Each row is a point. Each table stands for the endless flat space through its points: a line for two points, a plane for three, and so on. Write the one point that lies in both, or say that there is none.
(in the rows, 128 means zero)

First (2 x 4):
[[125 125 102 153]
 [139 119  98 145]]
Second:
[[100 112  90 139]
 [136 144 118 175]]
They share: [118 128 104 157]

First (2 x 6):
[[ 94 109 114 156 131 155]
 [106  85 130 144 127 175]]
Second (2 x 6):
[[106  91 113 153 120 169]
 [113  83 107 159 112 175]]
They share: no point

First:
[[141 109 121 124 158 107 109  96]
 [150 114 121 131 159 115 106  96]]
Second, 2 rows:
[[160 111 131 130 156 123 105  93]
 [164  93 139 126 150 131 119  83]]
They share: no point

First:
[[127 128 121 104 142 107 113 150 170 159 127]
 [130 104  97  83 136  86 113 147 146 153 142]]
Second, 2 rows:
[[104 123 137 106 134  82 110 173 156 169 156]
 [144 118  97  91 144 112 115 133 166 149 116]]
They share: [128 120 113  97 140 100 113 149 162 157 132]

First:
[[116 118 115 106  70 127  86 129 132 130 133 127]
 [104  88 157 100 124 115 128 141 126  88 181 181]]
Second, 2 rows:
[[113  88 154  91  73 115  86 132 135 124 181 151]
 [107 118 118 115 121 127 128 138 123  94 133 157]]
They share: [110 103 136 103  97 121 107 135 129 109 157 154]

First, 2 rows:
[[100 147 177 100  93  93 107 166 143 171 152 110 168  97]
 [100 137 152  95 123 103  92 146 138 146 117  95 153 102]]
Second (2 x 14):
[[104 142 160 110 112 112  88 151 138 146 131 113 160 103]
 [107 150 153 118 119 121  83 152 142 139 125 119 162 111]]
They share: no point

First (2 x 18):
[[151  94 156 117 151 101  98 146 138 168 109 147 137 124 126 109 137 157]
 [151 106 168  99 145 105 110 152 152 150 111 143 151 124 132 109 153 157]]
Second (3 x 18):
[[144 106 182 105 135  92 103 142 162 174 102 142 122 110 147  99 135 147]
 [138  86 174 107 165 110 125 128 164 172  86 128 134 106 119 143 179 159]
 [137  90 180 106 158 105 122 128 168 176  86 129 127 103 127 135 171 155]]
They share: [151 100 162 108 148 103 104 149 145 159 110 145 144 124 129 109 145 157]

First, 3 rows:
[[ 98 150 119 126 110 134  95 118 129 138  96 133  86 119 131  97 142 155
  139 157 133 155  97 108]
 [122 138  91  90  90 142 111  86 129 166 108 161  62 139 131 121 170 159
  103 169 141 171 109 108]
 [106 180 129 148 104 162  95 114 161 128 106 123 126 117 119  73 132 137
  121 119 137 115 123 108]]
Second, 3 rows:
[[121 151  99 117  71 175 116  83 167 161  91 153  77 137 122  78 133 132
  132 140 124 167 141  93]
 [ 87 149  99 135  83 153 134 117 155 127  97 141 105 115 122  78 149 162
   90 150 160 163 131  77]
 [115 161 115 107  99 133  98 113 131 155 125 133  89 127 130 110 165 142
  110 154 136 139  95 109]]
They share: no point

First, 2 rows:
[[ 91  93 126 118  79 118 101 153 112 153 106 132 136 108 177 181 126 167
  111 112 156 182 151 140]
 [ 93 109 108 126  89 114  99 149 116 145 100 142 128 124 163 163 142 153
  103 102 148 164 153 132]]
Second (2 x 24):
[[ 98  99 103 128 108  96  90 141 118 129 103 139 108 114 140 150 146 140
  107 103 152 155 166 124]
 [100  90 105 127 115  88  86 138 118 123 106 135 100 105 132 148 144 137
  111 106 156 155 172 122]]
They share: [ 94 117  99 130  94 112  98 147 118 141  97 147 124 132 156 154 150 146
  99  97 144 155 154 128]

First:
[[140 102  80 143 128 156  95 167  98 167 150 151 145 152  93 102 105  64
  154 124 146 125 117 118]
 [129 127  88 127 147 139 132 115  83 123 167 128 134 173  83 151 100 112
  171 166 170 103 146 140]
 [127 116  96 138 130 149 115 135 104 142 148 150 132 158 100 128 113  97
  152 145 158 126 139 135]]
Second, 3 rows:
[[125 126  98 127 120 170 131 138 132 122 160 152 130 155  97 118 102  94
  139 149 156 130 150 136]
 [123 129  92 120 115 177 134 145 138 114 167 146 130 159  92 111  94  89
  140 150 155 127 154 137]
 [145 123 128 150 145 161 140 103 128 142 149 184 136 127 110 145 122 111
  120 150 159 143 134 123]]
They share: [122 117 104 140 125 150 116 131 113 140 141 157 127 155 108 129 120 103
 145 145 158 134 144 139]

First (3 x 24):
[[111 133 137 139 170 147 125 116 148 121 105 111 108 134 101 142 162 107
   83 157 137  94 122  91]
 [115 115 123 137 154 153 123 112 142 105 117 123 104 116 111 152 148 121
   93 139 141  88 122 103]
 [115  97 129 135 114 183 157  92 168 121 149 167  84  78 117 138 142 143
   99 137 133 118 106 123]]
Second:
[[ 74 118 142 139 128 168 179  79 186 135 152 146  74  72 103 148 125  85
  109 134 152  79 169  96]
 [123 129  90 153 162 156 123 118 153  85 144 173 117  92 117 149 126 140
   70 174 163 124 112 101]
 [116  96 132 129 132 164 131 103 142 111 120 122  92 108 115 152 151 129
  107 118 130  83 117 116]]
They share: [116 106 121 136 140 162 131 106 147 105 128 137  98 102 115 151 143 130
  97 134 140  94 118 111]

First:
[[131 138 173 141 136 128 125 134 105 118 139 102 170  77 151 112 142 104
  101  87 101  69 175 112]
 [110 130 105 154 174 137 123 174 146  99 162 107  98 131 155 132 130  88
  142 117 129 114 130 134]
 [124 136 142 160 149 146 128 151 131 115 150 112 138 101 166 124 146 107
  120 105 108  89 155 128]]
Second:
[[117 140 147 170 144 137 125 141 106  97 137 134 154  98 154 136 126  80
  100  90 136 112 144 108]
 [121 132 131 146 160 137 125 161 138 113 157  98 122 110 158 120 142 104
  132 110 108  88 152 132]]
They share: [120 134 135 152 156 137 125 156 130 109 152 107 130 107 157 124 138  98
 124 105 115  94 150 126]

First (2 x 24):
[[105 115 104 100  98 137  90 148 117 124  93 155 110 123 126 133 112 107
  118  99 124 153 166 130]
 [132 133 110 112 110 125 105 145 102 142 111 140  95 129 138 130 121 110
  100  90 100 144 145 124]]
Second:
[[139 104 102 112  85 140  78 158 100 130 105 147  85 118 136 132 111 107
  125  96 127 151 170 123]
 [ 98 134 105 103 113 129 104 138 119 128  93 156 119 127 130 135 119 106
  105  98 113 154 151 128]
 [117 102 134  72  99 130 108 164 116 146 117 117  93 144 100 108 103 129
  103  80  85 113 168 153]]
They share: [114 121 106 104 102 133  95 147 112 130  99 150 105 125 130 132 115 108
 112  96 116 150 159 128]

First (3 x 24):
[[158 110 155 153 123 129 108 153 102 101 112 115 110 101 102 150 147 101
  144  95  99  98 123 152]
 [166 105 161 167 109 140 123 165 101 105  98 105 104 106  93 149 153 121
  153  81  84 108 106 137]
 [158 128 137 126 144 120  87 147  96  98 130 130 113 101 102 147 144  80
  141 104 123  83 147 170]]
Second:
[[156 107 167 155 124 118  99 144 108 101 115 113 105  87 114 161 137  90
  139 108 106 103 130 146]
 [144  99 155 159 122 130 115 146 106  97 113 117 123 105 108 145 149 100
  135  98  90  93 118 164]]
They share: [150 103 161 157 123 124 107 145 107  99 114 115 114  96 111 153 143  95
 137 103  98  98 124 155]

First:
[[ 98 122 133 150 133 161 135 112 119 118 142 133 172  95 124 129  98 145
   99  93 123 119 103 125]
 [ 94 118 135 158 141 162 129 109 119 109 134 133 178  94 123 130  97 153
   98  89 127 122  95 117]]
Second:
[[ 84 115 132 128 116 132 114  84 151 146 169 158 147 112 119 107 119 138
  120  92 105  84  98 158]
 [136 151 108 128 102 198 192 166  71 130 143 106 169  64 147 163  79 108
   68  92 109 158 140 126]
 [ 96 124 105 110  92 150 132 105 127 152 163 155 141  85 140 131 116 120
   99  65  81 108  98 161]]
They share: [106 130 129 134 117 159 147 118 119 136 158 133 160  97 126 127 100 129
 101 101 115 113 119 141]

First:
[[135 110 109 100 146 131 140 135 122 136 103 114 157 142 116 133 108  94
  138 144 132 115 105 113]
 [121 135 114  90 114 154 151 133 138 148 124 144 172 159  87 140 113  89
  150 187 168 136 105 119]
 [157 140  97 116 144 131 162 130 108 113 115 152 165 154  80 111 105  81
  125 165 165  94 116 116]
 [119 123 112  94 116 152 143 134 136 147 114 134 170 157  97 144 110  92
  147 180 159 135 102 112]]
Second:
[[140 105 106  89 122 116 152 115 143 158 105 100 155 118 112 141 102 100
  148 145 117 115 112 103]
 [115 120 109  97 147 142 144 135 146 148 105 121 153 136 119 132 120 108
  133 132 141 135 100 134]
 [114 118 117  87 149 142 149 141 138 142 105 124 169 142 114 132 126 116
  134 135 147 126  87 136]
 [122 112 125  73 143 134 155 143 124 136 105 122 187 144 106 134 124 120
  142 147 145 110  77 124]]
They share: no point

First, 2 rows:
[[115 138 109 171 132 144 155  96 138 119 107 165 147 152 139 115 151 149
   82 121 136 134 112 118]
 [119 146 102 180 131 149 159  90 135 118 112 173 141 155 146 119 151 147
   76 125 134 128 121 111]]
Second (3 x 24):
[[103 124 115 141 140 126 166 100 154  92 113 133 170 134 137  86 126 151
  101  91 151 142  83 133]
 [107 108 113 149 130 132 162  92 148 102 103 137 168 136 135 102 138 159
  103  97 149 146  89 119]
 [103 115 107 140 138 128 173  92 158  84 115 130 177 129 141  87 118 153
  105  82 154 139  84 126]]
They share: no point

First (3 x 24):
[[173 119 138 103 142 182 134  95 142  85  82 109 174 187 148  93 149 157
  123  97 139 122  98 118]
 [164 114 130 109 143 174 132  97 148  93  88 104 165 178 148  97 146 149
  118  96 139 130  97 118]
 [163  97 126 119 128 174 140 113 162  91  84 115 150 183 134 119 135 159
  123  87 139 132 102 124]]
Second (3 x 24):
[[122 104 135  94 130 161 152 122 154 133  79  88 171 172 124 114 143 127
  105 112 118 167  68 109]
 [130 100 128 104 137 151 133 117 157 116  95  96 158 165 144 105 145 131
  108  97 136 155  90 117]
 [ 98  92 156  70 121 137 143 149 151 130  85 100 180 175 136 105 155 127
  108 103 130 173  80 115]]
They share: [146 104 114 121 145 158 128 101 160 109 100  94 147 160 148 105 140 133
 108  94 139 146  95 118]

First, 3 rows:
[[143 147 102 165 134 100 127 167 127 176 130 186 161 111  87 121 132 141
  163  84  87 132 186 106]
 [145 146 116 157 143  99 132 158 120 168 140 169 147 113  88 121 147 131
  154  88  96 134 171 113]
 [139 140 132 145 155 113 144 148 118 154 148 151 133 123 100 113 159 113
  146 104  96 146 153 115]]
Second, 3 rows:
[[152 154 114 153 145  92 112 183 120 145 148 148 108 131  98  95 129 117
  137 102  96 151 189 119]
 [140 136 132 153 163 116 166 135 114 175 148 172 162  95  98 131 183 129
  167  96  90 121 141 101]
 [138 141 127 151 162 118 161 134 111 181 153 180 159 101  94 130 182 128
  168  94  88 121 141 105]]
They share: no point

First, 4 rows:
[[160 174 141  79 144 103 157 156 122 156 124 189 161 151 170 103 117 143
  112 168 183 168 136 150]
 [144 169 140  75 119 115 148 174 118 123 122 163 143 123 160  81  96 134
  114 155 167 149 120 119]
 [140 157 148 113 173 119 158 126 132 125 102 167 151 139 174 133 126 138
  106 155 167 185 140 141]
 [128 159 154 104 150 129 159 144 129 106 102 149 135 117 177 111 117 124
  108 153 165 177 140 116]]
Second:
[[133 161 115  93 140 133 133 120 140 108 106 180 150 141 167  90 103 147
  112 116 178 126 115 133]
 [156 170 141 131 134 103 157 152 132 114  98 151 127 113 168  87 101 159
   80 140 149 160 118 134]
 [138 150 161 117 153  95 164 195 100 122 104 115 127  89 124 146  84 120
  101 192 120 210 117 118]
 [126 151 139 109 154 108 156 172 110 124  98 130 130  98 125 145  82 114
  107 175 142 191 119 126]]
They share: [138 156 137  99 144 119 143 150 124 110 110 157 145 125 154 107  99 141
 110 144 153 156 114 124]

First:
[[122 164  86 116 126 126 102 124 137 118 115  90 126 128 122 111 134 105
  142 133  98 119 114 114]
 [102 136 118  80 158 150 102 148 121 122 139 118 102 104 114 107  98  89
  122 149 106 139 114 142]]
Second (4 x 24):
[[133 154 104 137 153 160 142 153 119 142  93  66 118  84 120  96 118 104
  119 161  88 122 124  94]
 [ 93 147  87  91 149 123  78 136 132  94 167 132  88 126 130 102 127  85
  133 111 132 111 118 138]
 [103 144  96  86 135 131  91 139 132 113 147 123 109 123 118 104 128  85
  130 126 120 127 104 134]
 [ 91 141  75 104 151 126  87 154 129  93 181 137  75 113 136  82 149  70
  120  96 156  96 114 122]]
They share: [112 150 102  98 142 138 102 136 129 120 127 104 114 116 118 109 116  97
 132 141 102 129 114 128]

First, 4 rows:
[[124 115 148 166 121  88 140 121 128 165 113 160 144 103  98 107 113 130
  133 146 128 127 119 132]
 [148 125 159 160 122 120 182  79 130 167  96 164 164 153 122 170 123 114
  120 153 151 126 139 143]
 [135 124 158 151 140  98 155 123 114 140 102 144 143 112  98 119 132 123
  119 148 131 108 123 141]
 [128 105 151 148 134  88 146 119 122 155 108 148 152 101 122 122 111 126
  136 137 147 114 131 139]]
Second (2 x 24):
[[112 134 138 173 122 120 170  85 141 167 112 173 129 146 103 122 125 145
  127 151 139 117 129 164]
 [147 109 163 153 127  85 145 125 116 157 102 148 164 101 108 132 115 110
  127 146 134 127 124 119]]
They share: [133 119 153 161 125  99 155 109 126 161 106 158 150 119 106 128 119 124
 127 148 136 123 126 137]

First (4 x 24):
[[120 114 107 142 139 140 112 111 159 109 131 151 122 165 104 111 166  92
  128 137 105 152 152 117]
 [107 127  76 113 124 166 121  97 135 139 120 115 138 169  92 156 152 144
  162 132 143 102 149 117]
 [122 133 127 155 153 124 105 134 187  95 150 153 137 178 109 101 179  94
  125 135 100 158 155 112]
 [120  63  74 124 112 164 127  63 102 130  92 163  80 135  98 117 145  65
  119 143 102 158 143 129]]
Second:
[[116 109 128 117 130 166 119  78 118 125 148 112  97 163  65 107 155 103
  107 148 106 152 168 116]
 [126 118 100 145 150 162 101 134 123 116 149 148  92 171  69 126 162 114
  129 136 127 135 160 107]
 [124 125 111 128  87 173 113  66 169  86  86 137 113 154 105 144 150  94
  158 148  82 175 164 112]
 [122  95 127 122  69 171  98  80 165  98  96 139  97 159  88 186 146 101
  169 125  81 156 177  85]
 [109  84 124 120  99 154 108  97 149 117 120 137 109 161  88 167 151 106
  150 119 104 132 161  93]]
They share: no point

First (3 x 24):
[[ 75 142 150 152 142 171 122  85 100 136  75 140 140 149 110  93 101 169
  119 106 116 126 159 127]
 [ 68 142 157 148 146 170 129  91  98 129  77 135 148 154 101  84 102 174
  112 109 110 134 155 124]
 [ 85 154 170 135 168 154 130 115 108 113 100 112 165 177  74  84 127 170
   81 124  83 133 124 106]]
Second (4 x 24):
[[ 81 134 140 120 148 139 114  80 118 117  69 117 149 146 105 110 130 129
   86 137 101 113 135 100]
 [ 76 132 130 122 142 133 116  88 112 113  46 110 160 118 107 114 144 124
   86 158 113  87 152  80]
 [ 44 112 122  86 130  97  92  68 132  93  62  94 132 134 119  86 116 108
   58 142  97 115 136  80]
 [ 89 133 152 119 157 148 122  71 125 124  81 127 152 166 102 119 123 129
   87 127  91 138 115 114]]
They share: no point

First (4 x 24):
[[129 118  97 167 158 116 131 121 140 155 169 176 175 111 143  98 123 133
  102  97 133 116 125 129]
 [137 108 123 133 132 156 137  69 160 131 135 132 145 119 115 168 119 139
  112 117 171 172 105 185]
 [116  84  80 149 142 148 177  73 163 126 151 163 135 135 146 128 143 163
   75  81 164 153 114 172]
 [118  91  77 159 149 142 175  90 154 134 156 173 145 131 154 113 144 159
   76  79 154 143 122 159]]
Second (2 x 24):
[[130 101 120 166 146 154 125 108 146 153 157 156 181 120 129 132 127 147
  107 119 154 131 128 168]
 [132 106 118 157 144 145 126 101 147 148 152 158 172 114 131 129 121 143
  110 111 150 138 119 164]]
They share: no point

First:
[[127 128 170 143 110 101 119 133 161 165 115 172 153 117 156 141 147 132
  152 168 120 151 146  86]
 [143  85 163 152 126 126 169 141 147 143 106 149 149 117 174 134 163 117
  149 193 143 143 124  80]
 [156  76 127 163 141  98 143 171 157 154  70 133 154 130 136 115 178 107
  158 176 118 150 130 103]
 [147 112 155 145 121 104 114 145 136 126  98 154 126 121 157 116 158 107
  121 168 116 139  95 101]
 [169  88 152 139 103  97 125 158 147 179  92 135 164 119 135 132 140 104
  185 153 104 122 160 113]]
Second (6 x 24):
[[132 125 184 153  65 116 141 148 132 130  70 179 163 128 149 131 147  71
  140 155  97 109 129 120]
 [208  90 157 141 176 108  78 176 124 119 130 113 138 115 148  91 151 112
  141 146 115 163 109 114]
 [184  95 186 135 149 117  78 193 110 118 104 156 166 139 138 115 171  94
  125 157 103 149 122 117]
 [204  82 149 121 164  99  78 164 119 126 119 138 125 127 141  94 137 118
  128 153 112 144 122 134]
 [161  87 156 110  97  91 118 149 105 135  78 203 130 152 128 123 129  97
  120 165 105  94 150 156]
 [140 125 164 167  59 108 182 127 133 119  77 173 147 117 151 112 115  66
  162 140 110  98 145 141]]
They share: [161 105 156 138 109 101 110 149 132 140  97 145 134 119 149 119 146 100
 140 157 107 125 111 111]

First:
[[187  87 181 143 154  74 147 148 165 160 191 161 132 148 138 130 105 119
  165 133 128  93 129 125]
 [177 109 163 130 152  91 157 131 160 146 183 147 139 141 135 119 108 117
  174 131 129 101 123 126]
 [141 117 155 141 145 101 163 112 144 144 147 137 165 148 115 100  89 118
  154 104 104 104 117 135]
 [126 106 164 157 141  95 158 113 138 153 131 142 176 158 106  97  76 119
  135  88  87 100 119 141]]
Second (2 x 24):
[[151  85 174 144 133  93 175 116 135 154 133 152 168 127  97 118  83  92
  148  82 122 121 120 140]
 [139 133 156 144 145  99 127 128 171 136 169 128 156 169 145  94 101 146
  166 118  80  79 126 122]]
They share: no point

First (2 x 24):
[[102 104 122 161 148 128 119 156  99 142 105 149 123 152 142 114 149 123
   98 114  98  97 167 114]
 [109 112 116 154 142 129 113 150 102 136 109 154 123 153 143 109 145 123
   98 108  99  96 161 107]]
Second, 5 rows:
[[ 83 134 107 143 148 160 130 180  98  79 146 158 101 141 179 141 155 102
   99  54  80  98 144  92]
 [104 125  71 172 116 153 102 145  75 113 111 187 140 144 145 126 133  73
   48  59 128  65 136  63]
 [131 127 140 162 158 111 137 133 140 140 144 138 106 143 150  91 159 136
  121 125  72  92 167 115]
 [122 137 113 188 142 127 142 135 119 121 155 161 110 132 161 108 155  87
   78  81  92  59 156  83]
 [ 84 103 111  90 155 158  85 180  96 110  84 141 131 167 136 130 144 175
  144 118  78 161 139 127]]
They share: [116 120 110 147 136 130 107 144 105 130 113 159 123 154 144 104 141 123
  98 102 100  95 155 100]

First (4 x 24):
[[168 145 136 147  75 106 151 178 103  80 107 109  92 150 150 135 163  89
   94  96 116 104 150  76]
 [160 107 168 113 121 137 109 148 110 112 134 124 102 128 126 144 141 123
  115 120 125 102 130 109]
 [154 151 142 139  75  74 159 144 109  82 131 103  92 142 142 109 185  93
   80  78 126 112 158  82]
 [145 134 161 119  99  78 139 117 114 101 153 110  96 128 128 104 182 113
   85  85 135 114 152 103]]
Second:
[[144 118 166 108  85  97 131 153 127 107 123 106 111 114 136 125 157  93
  104  95 135 124 124  86]
 [153 121 163 117 106 124 128 129 109  83 147 100  99 141 118 125 151 114
  107 104 126 100 139 101]]
They share: no point

First (2 x 24):
[[136 126 117 101 161 156 138 166 143 117 149 151 113 159 162 115 130  84
   90 132 159  87 137 112]
 [151 135 111 107 137 144 123 142 161 132 158 160 134 162 135 124 139  99
   96 111 144 111 119 127]]
Second, 3 rows:
[[143 138 104 109 150 139 131 151 158 130 140 156 118 160 145 116 140  92
  100 105 146  97 123 130]
 [146 135 128 109 135 166 107 133 134 127 164 144 142 175 136 113 122  80
   94 126 161 106 135 118]
 [148 163 108 115 170 133 160 181 184 140 147 175 131 167 160 126 122  72
   90  80 132  94  98 149]]
They share: no point

First:
[[173 153 164 153 143 158 161 135 111 138 162 108 114 105 111 100  97 142
   87 157  84 126 173 132]
 [179 157 165 156 145 157 162 136 117 132 167 106 115 101 112 102  97 149
   80 161  76 128 180 131]]
Second (2 x 24):
[[152 166 151 120 131 175 152 151 107 161 127 107 125 116 109  87  84 114
   96 148 129 116 165 134]
 [162 136 171 155 146 140 162 126  92 141 162 112 105 106 119 102  94 134
   96 153  89 121 150 134]]
They share: no point
